Rows are points. Each copy is the shape, with its points in the same order, stretched, turned, moved and blurred by noise. Some copies are also mirrored. Which?

Shape (6 x 2):
[[ 24   4]
 [ 25 -31]
 [  1 -21]
 [-18  55]
 [ -7 -33]
 [ 13  41]]
Copy 1 (6 x 2):
[[ -2  25]
 [ 38   2]
 [ 30 -22]
 [-62   6]
 [ 44 -39]
 [-45  34]]
Copy 1 is: only turned
Copy 2 (6 x 2):
[[ 30   0]
 [ 14 -29]
 [  4 -15]
 [ 26  58]
 [-15 -24]
 [ 40  37]]
Copy 2 is: only turned
Copy 3 (6 x 2):
[[ 16  33]
 [ 49  -1]
 [ 10 -12]
 [-67  48]
 [ 19 -28]
 [-23  57]]
Copy 3 is: only turned
Copy 4 (6 x 2):
[[-23  -9]
 [-35  16]
 [-16  20]
 [ 24 -15]
 [-20  28]
 [  0 -21]]
Copy 4 is: only turned

Shape (8 x 3):
[[ 37 -16 -37]
 [ 38  23  -2]
 [ -3  -6   2]
 [ 19 -39 -33]
 [  8 -20  52]
 [ -5  11  36]
 [-32   2  52]
 [-18  14 -24]]
Copy 1 (8 x 3):
[[ 27 -13 -12]
 [ 20   8  40]
 [-16   1   3]
 [ 10 -24 -29]
 [-32 -25  51]
 [-33   0  39]
 [-63  -5  34]
 [-15  17 -18]]
Copy 1 is: only turned
Copy 2 (8 x 3):
[[-38  70 -16]
 [-30  16  -8]
 [ 13  17  19]
 [-12  78  -9]
 [ 47   3  -6]
 [ 33 -19  21]
 [ 66 -37  42]
 [ -6   9  50]]
Copy 2 is: mirrored

Shape (9 x 4):
[[  8 -13 -31  38]
 [-31 -13  51  15]
 [-28  28 -19  -5]
 [  9 -10  58   8]
 [  6   6 -35  45]
 [-43  34  -7 -33]
 [ 10 -35  11  16]
 [-32 -16  53  -9]
 [-43  24  -5 -27]]
Copy 1 (9 x 4):
[[ -8 -33 -16 -14]
 [ 12  14  44 -21]
 [ 43 -34  -2   0]
 [ 12  34  29 -45]
 [  3 -62 -15 -14]
 [ 56  -9   5  10]
 [ -9  27   2 -17]
 [ 23  42  41 -15]
 [ 48  -2   8   9]]
Copy 1 is: only turned
Copy 2 (9 x 4):
[[-45 -12 -38 -10]
 [ 18  15  38 -63]
 [-31   8  26   8]
 [ 30  16   1 -34]
 [-61   2 -27 -11]
 [-12  12  53  10]
 [  4 -19 -16 -25]
 [ 27   1  41 -59]
 [ -9   1  47  -2]]
Copy 2 is: mirrored
Copy 3 (9 x 4):
[[ 37 -20 -44  18]
 [ 28  15  51  14]
 [ 36  45 -24 -36]
 [ -7   4  50  21]
 [ 40   2 -55  15]
 [ 31  59  -2 -61]
 [ 19 -37   6  20]
 [ 19  12  62  -2]
 [ 34  49  -1 -55]]
Copy 3 is: mirrored

Shape (9 x 6):
[[-31  24  14   9  39  15]
 [ 25  -9 -36 -32 -36  29]
 [ -8   8   7  39  32 -23]
 [ 10   1  44  48  41  -1]
 [ 40  21  27  -5  17 -28]
 [-50  39   9   8  13 -26]
 [-10 -26   1 -49 -69  -4]
 [-19  12  30   0  48  12]
 [ 32 -61 -37 -59 -11   6]]
Copy 1 (9 x 6):
[[ 40 -42  22   0 -29  -8]
 [-37  38 -31  38 -35  17]
 [  7 -22  25 -19   0 -30]
 [ 10 -56  16 -22  37 -11]
 [ 20  12  23  20  55  -2]
 [ 54   1  48 -11 -40  -7]
 [ 15  83 -40  -9 -12  38]
 [ 59 -44   5   3   4  -6]
 [-12  63 -80  22  19 -24]]
Copy 1 is: mirrored
Copy 2 (9 x 6):
[[ -1  26  -9 -19 -14  -3]
 [  8 -73  -3  -9  -2  14]
 [-26  43  -3  12  33  11]
 [  4  60  -9  22  29  21]
 [ -8  21  27  57  22  16]
 [-38  32   7  -9 -11  12]
 [-31 -51 -34  18 -43  37]
 [  9  38  -9  -3 -22 -12]
 [  5 -51 -46  35 -10 -31]]
Copy 2 is: mirrored
Copy 3 (9 x 6):
[[ 16  -8   3  42 -43  -6]
 [ 33  -6   2 -21  31 -10]
 [-21  -4  19  12 -46 -19]
 [-15  -1  11  22 -43 -39]
 [ -4  19  42  40  -1 -21]
 [ -8 -29   6  40 -23  17]
 [ -3 -26 -21 -14  61  -8]
 [ 17   1  -4  49 -42  -8]
 [ 15  44 -17 -24  30   3]]
Copy 3 is: only turned
Copy 4 (9 x 6):
[[-24  18 -29 -18 -24 -28]
 [ 55   5 -15  36  11  17]
 [-22 -18  -3 -14 -12   2]
 [-66   4   7  -2   3 -43]
 [-41  43  45   2  -8  14]
 [ -1  -2  -9 -74 -13  10]
 [ 77 -14  10 -44  14 -20]
 [-39  33 -15 -10 -36 -49]
 [ 74   1  -3  68 -57 -25]]
Copy 4 is: only turned
